Each row is a point. Each copy is the shape, with its points in the same order, turned, moved and blurred by noise. Is it also mirrored, or only turned?

Shape (7 x 2)
[[ 4.2  1.7]
 [-3.9 -1.9]
 [ 4.2  5.5]
 [ 4.0 -0.7]
 [ 3.9  0.0]
 [ 2.6  1.5]
 [-5.6 -3.8]]
Copy 1 (7 x 2)
[[-2.2 -2.7]
 [ 4.2  3.0]
 [-5.8 -1.3]
 [-0.1 -4.0]
 [-0.3 -3.6]
 [-1.7 -1.8]
 [ 7.1  3.6]]
Copy 1 is: mirrored
Copy 2 (7 x 2)
[[ 0.3 -3.4]
 [ 1.0  5.6]
 [-3.0 -4.7]
 [ 2.8 -1.9]
 [ 1.8 -1.7]
 [-0.1 -1.1]
 [ 1.9  8.1]]
Copy 2 is: mirrored
Copy 3 (7 x 2)
[[ 0.4 -4.9]
 [ 1.2  4.1]
 [ 3.2 -6.9]
 [-0.5 -3.5]
 [-0.8 -4.9]
 [ 1.2 -2.9]
 [ 1.0  6.5]]
Copy 3 is: only turned

Shape (7 x 3)
[[ 1.3 -2.0  1.5]
 [-1.6 -2.3 -3.5]
 [ 6.2 -0.6 -1.5]
 [-6.3  1.2 -2.8]
 [ 6.6  1.3 -0.1]
 [ 5.2  2.4  3.9]
 [-5.8 -0.2 -1.2]]
Copy 1 (7 x 3)
[[-2.2 -1.2  0.0]
 [ 1.3  0.0  5.0]
 [ 0.2 -6.5  0.1]
 [ 4.0  4.9  3.8]
 [ 0.9 -6.2 -2.4]
 [-0.7 -3.5 -5.3]
 [ 2.1  4.7  3.4]]
Copy 1 is: mirrored
Copy 2 (7 x 3)
[[-0.9  1.0  2.8]
 [ 4.5  0.4  1.1]
 [-1.7  6.1  3.5]
 [ 5.9 -1.3 -4.0]
 [-3.1  7.1  1.9]
 [-6.3  3.0  0.4]
 [ 4.5 -2.7 -3.0]]
Copy 2 is: only turned
Copy 3 (7 x 3)
[[-1.6  2.8 -1.4]
 [ 1.0 -1.1  2.5]
 [-3.3 -2.5 -4.0]
 [ 6.6  0.9  2.5]
 [-2.9 -1.3 -6.8]
 [-2.0  3.0 -7.3]
 [ 5.1  2.5  2.2]]
Copy 3 is: mirrored

Shape (9 x 6)
[[ 0.4  5.1 10.5  2.7 -2.9 -1.0]
 [ 1.8 -2.1 -3.2  2.9 -2.8 -1.8]
 [ 2.8 -3.9 -1.3  0.6  1.4  1.9]
 [ 0.8 -3.7 -6.1  3.7  0.5  2.8]
 [ 1.5  4.6 -5.6 -1.1 -2.7  2.7]
 [ 0.0  4.4 -2.6  2.3  7.3  0.3]
 [-0.4 -3.2  2.2  1.5 -1.1  0.2]
 [-2.2 -8.1 -0.7 -0.4  0.5 -5.1]
 [-3.6 -2.6  5.1  2.0 -3.0 -0.9]]
Copy 1 (9 x 6)
[[ 4.9 -2.8  3.1  5.5  0.3  9.0]
 [ 1.7  1.4 -1.3 -0.2  3.1 -3.7]
 [-2.2  2.7  2.4 -2.1  5.8  0.4]
 [-2.2 -0.6 -0.5 -3.9  6.5 -3.8]
 [-2.9  0.3 -6.7  0.3  6.1  1.5]
 [-5.3 -0.3  1.3  6.1  9.5 -0.5]
 [ 0.0 -0.7  3.1 -1.2  1.8  1.0]
 [-3.4  2.6  4.8 -1.3 -1.3 -5.8]
 [ 1.1 -3.8  3.3 -0.3 -2.0  1.2]]
Copy 1 is: only turned
Copy 2 (9 x 6)
[[-3.9 -2.1 -0.3 -9.6 -1.2  0.4]
 [ 3.9 -1.5 -4.5  2.9  2.2  2.2]
 [ 2.8  1.7 -4.5  3.4 -0.8 -2.4]
 [ 1.9  1.1 -5.5  8.0  0.6  0.2]
 [ 5.5 -3.1  0.7  3.6 -4.2  3.0]
 [-0.7 -7.0 -1.3  4.9 -3.0 -4.6]
 [ 0.2  1.3 -2.1 -1.2  2.1 -1.2]
 [ 4.0  1.7 -4.3  2.1  8.7 -4.7]
 [-0.7  2.2  0.2 -3.3  4.6 -0.2]]
Copy 2 is: mirrored
Copy 3 (9 x 6)
[[ 6.6 -9.5  1.1  7.0  4.5  0.8]
 [ 0.1 -1.9 -2.8 -1.0 -3.1 -3.2]
 [-1.3  2.0 -0.3  2.6 -2.0 -2.9]
 [-1.0  3.4 -3.5 -1.6 -4.1 -1.5]
 [ 3.7  0.2  1.3 -6.0  2.0 -0.3]
 [-2.6  0.1 -3.6 -0.1  3.5  6.4]
 [ 0.6 -1.9  0.2  4.0 -2.5 -2.2]
 [-6.4 -2.1  1.9  3.7 -6.8 -2.5]
 [ 1.8 -5.1  2.2  6.1 -5.1 -0.8]]
Copy 3 is: mirrored
Copy 4 (9 x 6)
[[-10.2   1.9  -2.4  -6.9  -0.5  -4.2]
 [ -0.6  -0.7   4.4  -1.5  -3.4   3.6]
 [  3.3   0.4   1.3  -1.7   0.6   2.2]
 [  4.3  -4.2   4.8  -0.9  -0.3   3.2]
 [ -0.5  -1.4   5.5   4.2  -2.1  -3.4]
 [ -2.8  -3.6   0.4   4.0   6.0   1.7]
 [ -0.1  -0.6  -0.9  -4.2  -2.2   1.6]
 [  2.0  -0.5  -3.4  -2.1  -5.2   8.1]
 [ -2.8  -2.1  -3.3  -6.2  -4.6   0.5]]
Copy 4 is: mirrored

Shape (11 x 8)
[[ 6.9 -0.5 -0.9  2.9 -1.0 -0.4 -3.2  5.1]
 [ 4.4 -0.6 -2.3 -2.3  0.7 -2.9  1.9  0.7]
 [-6.6 -4.3  4.2  2.7  0.5 -2.5 -0.2  3.0]
 [ 6.1 -3.3  0.9 -2.1 -2.9 -0.7 -4.8 -0.7]
 [-1.7 -4.5  3.3  2.0  4.9  1.8  3.9 -2.6]
 [-1.6  5.1 -1.1  3.8  1.0 -3.6 -0.2 -6.5]
 [11.3  5.3 -4.7 -5.3  0.9  1.1 -2.7  4.4]
 [ 1.2 -2.5 -1.5  1.4 -4.6  3.3 -0.8  3.4]
 [ 1.4  2.9 -5.5 -3.4  3.1  0.6 -1.9  1.1]
 [-6.3 -0.8  7.0  0.7  0.7 -0.1  5.6 -1.1]
 [-0.5 -2.2  5.1  1.9  0.1  1.7 -3.2  0.8]]
Copy 1 (11 x 8)
[[  2.5  -2.3  -2.3  -1.3  -4.1  -4.4  -4.1   0.5]
 [  5.2  -0.3  -2.3  -3.5   0.6  -1.6   3.0   1.0]
 [ -3.4   5.0   8.1   0.3  -2.9  -1.6   1.9   1.2]
 [  0.5  -3.4  -3.1  -4.3  -5.4   1.3   1.8   2.6]
 [  5.2   5.4   5.3   2.9  -1.0   2.7   2.8   1.9]
 [  2.2  -6.7   5.2   5.2   3.5  -1.1   4.8   3.5]
 [  5.5  -3.8 -11.5  -2.0   1.6  -5.6  -1.1   1.1]
 [ -1.0  -0.2   0.5  -3.1   0.0   1.7  -3.6  -1.4]
 [  1.6  -0.7  -2.9  -0.7   5.0  -2.8   1.5   5.8]
 [ -0.5   5.5   7.4   4.1   0.8   1.2   6.7  -3.5]
 [ -1.6   1.7   2.5   2.8  -4.1   0.9   1.5   1.2]]
Copy 1 is: mirrored
Copy 2 (11 x 8)
[[-4.3  4.5  5.1  5.4 -5.4 -0.1  3.3 -0.6]
 [ 1.6  3.7  1.0  3.7  0.8  1.2  0.3  0.4]
 [-5.6 -5.6 -1.5 -0.9  1.7 -1.8  6.1 -1.4]
 [-0.2  0.5  1.9  4.5 -7.5  0.1 -0.6 -1.8]
 [ 1.4 -4.7  2.8 -3.4  1.2  4.2  6.2 -0.2]
 [-2.6 -2.9  5.2 -1.4  3.3 -0.9 -5.4  2.1]
 [ 0.8 12.1  5.3  6.2 -2.2  0.0 -1.5 -4.2]
 [-1.6  2.4  0.8 -0.2 -5.3 -3.8  5.0  2.7]
 [ 1.7  4.7  3.4  2.8  2.6 -4.4 -0.2 -3.2]
 [-3.4 -3.5 -2.8 -8.1  3.3  3.2  3.7 -0.6]
 [-3.3 -2.8  2.0 -1.7 -4.2  0.2  3.6 -3.2]]
Copy 2 is: only turned
Copy 3 (11 x 8)
[[-1.8  8.9  5.8  0.0  0.7 -0.3  4.0 -1.4]
 [ 0.2  1.4  5.8  1.0  4.3  0.9  0.2 -2.6]
 [-0.2 -0.2 -5.8 -3.9 -0.3 -2.3  3.8 -0.6]
 [-3.2  2.3  8.2  0.2 -2.0 -3.6  2.2 -1.5]
 [-3.7 -1.3 -2.7 -3.2 -0.3  2.0 -2.9 -5.7]
 [-4.0 -1.9  1.2  0.9  1.2  6.3 -1.3  5.8]
 [ 3.7  8.9 13.2  2.8  2.0  1.1 -1.7 -1.6]
 [-1.5  5.7  0.2  4.3 -0.1 -4.4  0.9 -1.2]
 [ 4.4  2.4  4.8  3.9 -0.7  3.6 -1.3 -0.7]
 [-1.6 -2.0 -6.2 -5.4  2.1 -1.9 -4.7  0.3]
 [-3.0  2.6  0.1 -3.7 -3.4 -2.3  0.3 -0.4]]
Copy 3 is: only turned
Copy 4 (11 x 8)
[[-0.6  1.3 -0.2  2.0  5.9 -1.9 -6.2 -1.3]
 [-0.9 -0.9  0.1  0.4 -2.4 -4.3 -2.2 -1.1]
 [-1.4 -4.5 -0.2 -0.1  4.4  5.2  4.5 -2.8]
 [ 0.9  1.5 -3.9  6.2  2.3 -4.2 -1.3  1.6]
 [-1.3 -4.0  5.4 -1.2  0.9  0.4  5.1  4.0]
 [ 6.7  0.5  5.6  4.0 -2.1  0.9  2.9 -3.5]
 [-1.4  9.1  0.0  0.3 -1.1 -8.4 -7.9 -2.1]
 [ 0.7  0.4 -3.6 -0.4  3.1  2.4 -3.8  2.5]
 [ 2.9  4.2  0.3 -3.6 -1.1 -4.9 -0.3 -2.4]
 [-3.4 -2.8  3.7 -0.4 -1.6  7.0  6.6  0.5]
 [-1.8  0.8  0.1  2.0  5.2  2.6  3.8  0.5]]
Copy 4 is: mirrored

Shape (14 x 9)
[[-2.2 -2.1  2.5  3.5  3.9  2.6  3.8 -5.2  0.0]
 [ 2.7 -7.9 -0.6  2.4 -0.1 -5.1  4.5  6.7 -0.8]
 [-3.1  0.6  5.3 -5.9 -5.3 -0.3 -2.2 -0.3  1.4]
 [-2.2 -1.1 -1.0 -1.4 -5.2  0.8 -3.6 -0.3  1.5]
 [-7.0  5.0  3.1  0.5 -6.1 -1.2  3.2 -5.1  2.7]
 [ 5.9 -2.8 -0.7  5.3  5.8 -2.7  4.0 -3.5 -1.9]
 [ 2.6 -1.6 -4.3  0.4  3.6 -0.7  5.1 -0.4 -4.5]
 [ 3.9 -3.3 -4.8 -4.6  0.1 -3.2 -0.9  4.5  5.6]
 [ 2.4 -0.5 -0.6 -5.5 -0.4 -4.1 -5.2 -0.4  0.2]
 [-3.6  6.9  4.9  2.2 -3.9  3.1  6.2 -3.1  3.0]
 [ 3.6  1.1 -2.6  7.6  1.5 -0.3  3.2  2.6 -1.6]
 [-2.5  0.1  2.8 -2.2 -1.6 -3.2 -6.4  0.6 -0.1]
 [-2.1  2.0  1.7 -4.4  1.6  1.8  1.4  0.4  2.5]
 [ 5.3 -2.6 -1.0 -3.8 -4.8 -0.7 -2.1  2.7  1.4]]
Copy 1 (14 x 9)
[[-1.4  4.0 -4.3 -3.5  3.4 -0.5 -3.4 -1.1 -3.4]
 [-0.5 -5.4  0.3 -0.1 -1.7 -3.7  7.5  1.5 -7.2]
 [ 4.3 -1.5 -4.2  1.8 -2.6  5.4 -0.4  3.5  5.0]
 [-3.0 -2.7 -2.7  2.3 -0.7  2.2  1.0  4.5  4.6]
 [ 2.3 -3.3 -6.6 -3.1  2.6 -0.2 -4.4  0.7  8.0]
 [-1.6  3.5  2.3  0.0  3.9 -5.0  0.9 -4.0 -5.7]
 [-1.4  1.3  5.2 -2.3  1.0 -4.0 -1.6  2.0 -4.2]
 [-2.6 -5.1  2.1  6.2 -7.4 -0.8  1.1  0.1 -1.8]
 [ 1.4 -0.6  1.5  8.7 -2.4  1.4  0.1  2.2  2.0]
 [ 2.0  1.2 -5.9 -7.9 -0.4 -1.0 -3.4 -2.0  6.5]
 [-4.0  3.3  1.0 -3.2 -0.8 -7.3  4.2 -0.2 -0.4]
 [ 1.7  0.7 -4.2  6.4 -1.5  0.4  1.5  4.6  2.8]
 [ 1.5  0.9 -2.1 -0.5 -5.6  0.9 -3.6  1.5  0.8]
 [-1.8 -2.8  2.5  3.8 -4.2  4.0  5.1  0.5  2.0]]
Copy 1 is: only turned
Copy 2 (14 x 9)
[[  0.6   2.2   2.5   1.9   0.8  -5.0   0.3   7.9   0.1]
 [ -1.3  -9.1  -6.5  -1.1  -2.4  -6.7   2.1   4.2  -4.5]
 [  6.2  -1.4   2.9   1.1  -0.4   2.5  -2.8  -2.6  -4.4]
 [  3.4   0.4   0.1  -1.5  -1.5   0.1   1.1  -3.8  -2.0]
 [  0.2   3.8   6.6  -4.0   0.4   2.2  -7.2  -0.2  -0.7]
 [ -4.5  -0.4  -4.8   3.3   3.4  -5.9   2.8   8.6  -3.6]
 [ -0.4  -0.3  -5.5  -0.3  -0.9  -0.7   3.5   9.9  -1.6]
 [  3.5  -4.0 -10.2   0.0   0.6  -2.3   1.8  -2.3  -0.4]
 [  3.1  -2.4  -3.8   2.4   3.8   2.1   3.5  -1.9  -3.7]
 [ -2.0   4.7   4.7   1.7  -2.3  -0.6  -9.3   2.4   0.4]
 [ -7.8   0.3  -4.6   1.3  -3.3  -3.8   1.8   5.6  -1.1]
 [  1.0  -3.6   2.0   1.7   2.3   2.4   3.3  -3.8  -3.0]
 [  4.8  -0.8  -0.7   3.8  -0.7   1.1  -2.2   1.5   2.0]
 [  2.8  -1.2  -6.3   1.1  -2.2  -1.0   1.1  -3.3  -7.0]]
Copy 2 is: only turned
